Rows are points. A path goes straight from each point to the next, and from the last back to the first. The post is the endless flat space through its rows: a point in 2 columns, a line in 3, a plane in 4, and so on, so that a path can go around it. How many times does the path go around the post? Going back the other way cancels.
(in the rows, 128 means zero)

Post (1 x 2):
[[114 141]]
Path:
[[ 69 175]
 [ 90 121]
 [ 83 107]
 [ 55 157]
 [ 62 101]
 [121 119]
 [151 121]
 [141 175]
 [107 167]
 [112 168]
 [ 77 169]
 [ 72 110]
 [119 110]
 [167 125]
 [129 153]
 [114 181]]
Times around: 2

Post (8 x 9):
[[146 112 172 187  98 153 110 110 127]
 [150 164  57  92 154 145 139 166 123]
 [157 127 174 146 119 131 226 124 122]
 [149 139  77 111 183  85 111 157 104]
 [103 110 125 168 111 143  81  48  45]
 [181 144 100 152  98 101 199 184 136]
 [157 132 161 118  84 103 122  65  94]
 [148 148  41 121 167  94 163 154 173]]
Path, 9 rows:
[[141 161  57 155  95 100 110 136 101]
 [ 95 127  95 148 144 152 121  92 142]
 [138  83 129 156  87 100 184 145  35]
 [214 132 175  71 122  70 177 137 116]
 [171 158  69 124 110 142 110 135 131]
 [177 143 154 103 142 139 148 104 155]
 [181 101 115 160  78 108 189 145 128]
 [114 134 117 106 115 156 135 141  91]
 [ 77 151  91 173 120 122 141 122 151]]
Times around: 0

Post, 17 rows:
[[132 103 118 104  84 107  49  41 205 163 134  79 110 138 137 148  67 128]
 [129 171 163 138 133 193 106 134 136  95  87 167 192 158 157  87 171 155]
 [ 79 119 177 129  71 106 135 166 174 165 126 179 138 114 136 132 114  86]
 [ 99 142  98 135 187 218 180 120 121  90 134 166 120 151 146  84 151  81]
 [105 145 164 176 188 168 130 151  70  88 126 139 149 113 110 105 110  97]
 [148 163  91 113  96 196 125 158 102  51 127 147 156 165  98 118 126 111]
 [ 97  94 125 141 123 103 100 161 200 151 135 171 104  81 108 112  98 164]
 [131  81 132  74 132 115 127 156 114 165 105 192 154  90 150 124  88 136]
 [125 122  83 155 150  79  92  89 179 127 189 128 129 165 150 222  66 150]
 [114 108 123 117 138 109 114 150 137 185 173 170 172 116  92  99 153 115]
 [100 145 126 119 169 153 103 147 127 104 110 161 132 226 122  75  99 106]
 [124  89  66 168  98  78 100  35 211 146  87 109 152 150  97 160  51 123]
 [153  80  80 165 102  89 118 111 195 208 104  59 101 162 144 177  69 161]
 [ 99 113 114 164 141 196  96 124  72 116 117 188 117 171 115 138 155 111]
 [122 106  63 138 111  31  75  74 178 124  95  75 102 144 160 154 121 118]
 [111  86 175 122  71  93 165 136 133 137 152 191 126 113 125  59 119 167]
 [110  86 197  77 143 113 164 159 155 138 113 173 121 118  74 138 154 143]]
Path (12 x 18):
[[102  86 110 125 135 137  95  86 144 136 124 134 160 149 112  87  75 103]
 [ 63 105 143  82 155 145 108 109 161 151  88 129  84 169 144 113 122 126]
 [ 83 119 129 125 170 111 157 135 163 186  92 152 122 135  65 145  90  96]
 [154  88  77 126 125 169 112  80 111 145 141 128  53 107  74 182  54 144]
 [ 78 114  90 154 125 117 116  93 113 156 149 150 161 128 115 111 116 121]
 [ 58  14 107 104 134  89 113  73 154 210 136 159 124 158  57 126 107  64]
 [156  72  98 151 127 151  93  58 144 118 128 137 140 162 131  90 119 154]
 [143  93  82 118 120  86 110  84 162 127  86 171 115 202  93 107 107 134]
 [123 100  64 120 124 129 121 103 192 202 144 168  91 140 142 142 195 163]
 [ 83 145 157 142 121 103 131 135 101 128 129 133 118 134 149  81  77  95]
 [152 131 115 134 172 152 135 134 137 144 132 141  86 125 138 138  70 144]
 [216  97 143 114 119 145 146 143 168  59 150 139 135  93  75  83  73 204]]
Times around: 0

Post (17 x 18):
[[ 78 140  63 113  76 165  92 173 119  85 130 205  90 148 128  96 155 169]
 [ 78 125  72 157 156 205  62 113  85 181 134 140 164 137 123 135 151  85]
 [100 147 121  81 152 199 105 139  67  91 113 193 109 153 122 246 127  87]
 [179 154 145 108 134 107 188  99 142 156 178 121 123  87 103 104  95 159]
 [102 107  82  93  82 141  59 187 143  77 151 149 139 131 125 182 176  57]
 [127 169 146 114 135 113 138  99  71 120 187 119 134 145 150 118 138 133]
 [ 86 130  68 128  79 151 109 179 220  99 167  72 141 151 148 165  83 120]
 [137 128 155 126 176  99  92 120 165 124 163 104  88 143 138 207 131  86]
 [122 152 119 140 179 104 199 120  83 127 150 158 159 118 146 105 175  91]
 [ 94 126 176 150  88 183  85 147 167 139 149 124 136 140 107 153 149  79]
 [144 136 122 185 166  77  99 127 107 104 172 107 176 170 149 113 104  18]
 [188 147 155  92 138  99 153  98 201  92 128 154 194 128 153 174 177  75]
 [129 117 156  63 155 202 140  91  89 113  94  72  63 141  95 137  92  82]
 [107 163 169  47 112 181 151 105 176 114 131 164 144  52 170 112  83 139]
 [104 124  78 132  15  89 128  73 156 204 133 141 121  95 140 115 125  92]
 [120 153 108 120 102 133  86 157 171 169 191 111 126 191 149 142 120  52]
 [125 122 109  87  91 136  98 205  82 128  60 119 124 149 112 120 167 122]]
Path, 17 rows:
[[108 139 148 109 127 166 109 104 136  97 134 132 183 143 135 125  86 133]
 [ 97 113  80 103  47 147  33 180  92 147 183 166 159 176 119 161 232  97]
 [125  89 130  56  82 175 115 123 181  98 132 132 146 118 152 161 123  70]
 [112 109 151 145  97  87  79 105 105 175 151 104  77 138 135 109 133  74]
 [211 150 130  58 130 160 167 133 105 107 150 101 111  90 111 173 137 144]
 [ 82 150 126 147 125 192  75 148 156 125  97 177 157 133 144 182 112  36]
 [123 138 111 133 144 100 153 110 131 133 133  74  91 134  73 163 162 140]
 [ 59 111  82  96 149  86  82 134 129 152 150  98 164 151 177 146 133  96]
 [ 98  91 145 131 129 122 101 137 128 159 112 103 142 117 148 135 118  80]
 [ 72 103 112 145 128 150  62  96 126 139 145 108 127 196 129  82 154 101]
 [104  97  84 118 109 134 140 114 127 108 106 140 112 130 149 126 161 114]
 [135 168 126 200  86 115 113 145 117 132 135 142 134 167 151  84  56  95]
 [154 142  85  89 146 149  95  84 172 160 167 110 102 108 139 217 104 111]
 [115  91 172  83 156 143 103 114 117 109 128 134 119 145 185 177 177  64]
 [111 118 118 143 115 124 126 145 142 208 152 130 105 121 171 117 158  64]
 [158 185 153 143 132 128 141 146 150  39 165 110 169 146 155 131 120  98]
 [ 97 164  80  53 181 139 115 158 128  91  98 125 151 145 197 161 118 101]]
Times around: 2

Post, 17 rows:
[[154 160 111 134 116  98  88 125 129 186  80 124 120 100  76  82 170 153]
 [ 92 103 138 149 118 144 156 130 145  90 102 142 138 103 105 156  90 128]
 [118 121 133 163 123 127 119  96  86 153 159 130  95 121 174 107 102 163]
 [132 114 118 126 133 158 100 126 118 140 104  99  76 198 163 114 154 141]
 [ 87 128 147 152 122 149 146 133 134 126 170 172 128 107 133 110 164 124]
 [133 130 133 119 171 123 113 143 158 141  77 118 146 145 141 119 123 138]
 [136 118 114 121 103 170  93 155 144 132 127 115 113 111 180  91 175 107]
 [151 179 130  72  82 155  94 131  87 132  80 118  78 104 165 117 113 172]
 [146  92 129  85 133 125 118 119 123 128 124 146 134 140 112 158 116 118]
 [133 131 106 148 139 112 160 138 129 189 100 119 140 117  86 143  89 135]
 [ 84 115 156 118 120 128 122 167 147 126 143 117 117  96 132 137 159 100]
 [102 141  50 128 109  85  97 149 122 181  44 140 131 112 109 141 116 167]
 [161 158  91 120 142 138  84 137  69 152  80  97 119 119 128 158 153 133]
 [ 79 151 136  95  99 132 136 127 127 102 116 106 137 120 116 179 109  97]
 [130 138 142 165 147 125 126 151 157 154 134 140 149 140 118 149  97 100]
 [123 144 113 113 112  97 112 149 108 130 124 101 111 127 114 111 148 189]
 [166 124 170 137 125 105 108 163 126 161 120 141 164 118 110  84 165 112]]
Path:
[[124 129 135  85 109 115 122 155 101 129  74 109 104 100 118 107 109 168]
 [127 114 151 105 102 165 122 131  96 146 126 151 151  87 132 132 127 101]
 [ 91  75  97 188  91 139 144  96 129 169 152 137 100  95 130 145 125 133]
 [114  91  95  82 112 141 142 125 128 156 119 172  99 135 113 131 171 128]
 [151 170 113 120 144 106 120  90 131 115 121 123 115 115 120 152  72 127]
 [136 175 122 166 102 164 126 171  92 129  95 120 130 127 191 141 135 143]
 [155  99  83 124 102  74 113 129 105 159  97 113 111 161  79  93 147 249]
 [ 99 182 118 155 133 113  95 156  83 124  97 136 138 101 120 146 107 181]
 [126 150  91 117 184  75 114 180 117 140  67 100 120 149 122 138  92 202]
 [ 90 180 146 105  88  86  93 158 123 131  80  92 107 134 160 134 126 123]
 [181 118 119 135 104 167 137  97  78 136 146 137 158 128 131 138 140 109]
 [149 172 143  66 155 156  91  78 119  97  88 152 168 145 113 150 117 156]
 [131  94  89 146 127 171 128 108  89 138 146 152 100 108 109 105 141 154]
 [124 118 138 132 182 108 118  99 130 141  57 148 151 169 128 119 132 103]
 [106 151 158 127  94 141 174 116 134 101 107  77  92 101  99 148 125 125]
 [132 145 168 101 145 167 111 118 143 109  95 111 128 155 122 166 125 143]
 [153  76 125 147 207 143 116  98 125 159 109 166 148 188 112  97 145 178]
 [109 118 141 101 103 118 103 153 124 143 141 147 106 128 126 126 137 110]
 [140 107 118 115 111 134 142 121 141 139 114 150 115 112 102 122 134 113]
 [197 153 126  55 104 107  96 131 150 146  65 135 116 102 106 101 119 183]
 [ 78 123 157 156 103 174 121 140 113 154 176 131 122  97 204  95 195 105]
 [143 134  65 183 184 140  94 116 126 174 115  89 105 149  98  93 192 162]]
Times around: 3

Post, 17 rows:
[[131 116  96 137  65 118 162 172 160 140 142 121 157 149 146 185 146  84]
 [127  94 141  78 123 146 149 148 133 129  90 145 133 172 122 172 160  71]
 [ 91 120 152 105 131 142 102 167 144 147 100  45 117 116 182 114  71 111]
 [132 119 132 143  64 130 115  95 101 139 103 122 130 177 131 170 182  77]
 [168 158 142 145 167 134  99 123 129 131 156 214 148 144 139  71  64 161]
 [131  74  75 129  90 144 133  93 158 121  93 117 169 169 113 152 117  27]
 [ 54  81 119 131 104 122 129 111 155 140 109 146 171 163 129 165 161  65]
 [156 101 149 153 149 109 125 110  65 189 124 185 140 123 100 140  77 143]
 [ 65 108  70  81  82 116 124 159 140 111 115  83 110  83 140  86  59 110]
 [111  74 105 141 126 122 133  87 159 100  96 155 113 189 134 204 150 106]
 [127  88  92 140 127 128 101 125 137  96 121 125 186 165  81 180 161 101]
 [ 89 100 132  79 103 132 140  98 129 113 146  79 145  51 176 107  82 111]
 [164  83 158 175 165 155  88 132  92 154 182 166  97 122  97 108 112 124]
 [164 152 129 123 203 118  90 110 101 209 185 165 103  96 110  81  86 158]
 [160 131 107 165 169 177 129 129 106 181 122 182 115  94 124  80 117 158]
 [157 113 114 121 153 173 101 124  79 172 158 175 156 153 160  96  87 165]
 [150  56 129 108  57 120 109 145 201 136  88 112 171 157 123 163 150 119]]
Path, 26 rows:
[[ 68 106  65 106 128 166 125 145 153 122 119 138 123 123  86  87 123  84]
 [219  92 133  79 126 150 118 107  84 128 154 161 150 125  80 138 101 109]
 [110 113 118 134 122  37 100 171 205 127 139 247 185 165  57 155  74  89]
 [171 131 152 118 161 141 107  90 102 163  90 171 174 118 160 182 144 153]
 [133 112  78 135  97 151 152 135 156 138  65 123 186  97 156 108 106  92]
 [ 94 121  69 108 164 101 142 186 128 150  93 125  98 119  72 119 172 137]
 [152  84  90 150 153 168 115  74 172  92 141 133 160 164 128 113  71 101]
 [110 161 132  70 203 132  75  49 139  81 114 161  70 163 129 113  99 160]
 [158 153 165 107 107 145 124 163  95 106 131 175 118 103 146 135  81 141]
 [123 143  21 167 158 115 102 152 122 141  76 121 156 132  74 151 128  21]
 [129 104  92 127 109 170 150 161  86 135  81 143 114 120 142 157 107 119]
 [141  85  83  93 133 129 124 127  88 179 118 122 160 157  70 196 120 125]
 [ 67  75  56  87  56 173 163 122 123 123  76  91 168 183 129 134 135  57]
 [122 101 113 126 209 103  96  92 155  72 131 161 110 207 104 101  80  75]
 [139 140 135 142  97 135 153 163  93 222 115 108 148  95 178 148 166 125]
 [ 68  75 122 159  94 139 173 105 133  70  76 181  97 118 157 164 120  78]
 [154 148  99 126 131 172 108 123  91 135 103 114 174 171 145 101 117  62]
 [135  81 109 177 142 119 117  93 104 128 132 116 139  94  93  81 101 143]
 [138  77  61 147 112 102 189 129 124  94 155 183 208 120  24 155  78 120]
 [128 114 112  72  52  81 100 164 112 204  88  89 160 125  82 183 164 158]
 [156  90 170 120 112 130 122  88 160 161 143 178 231 121 126 179 130 114]
 [152 151 163 155 112 131 128  62  95 175 131 117 128 120 155 171  88 153]
 [165  89 109 160 130 147 176 127 153 144 142 176 140 143  86 142 131  40]
 [ 85 141 117 113 180 128 147  43 122 119 119 154  89 133 128 111 162  33]
 [ 52 101 151  99 135  62 125 104  87 189 133 148 172 123 137 157 131 128]
 [ 72 159 115 116  95  78 151 183 157 157 167 128 188 138 130 108 132 142]]
Times around: 1
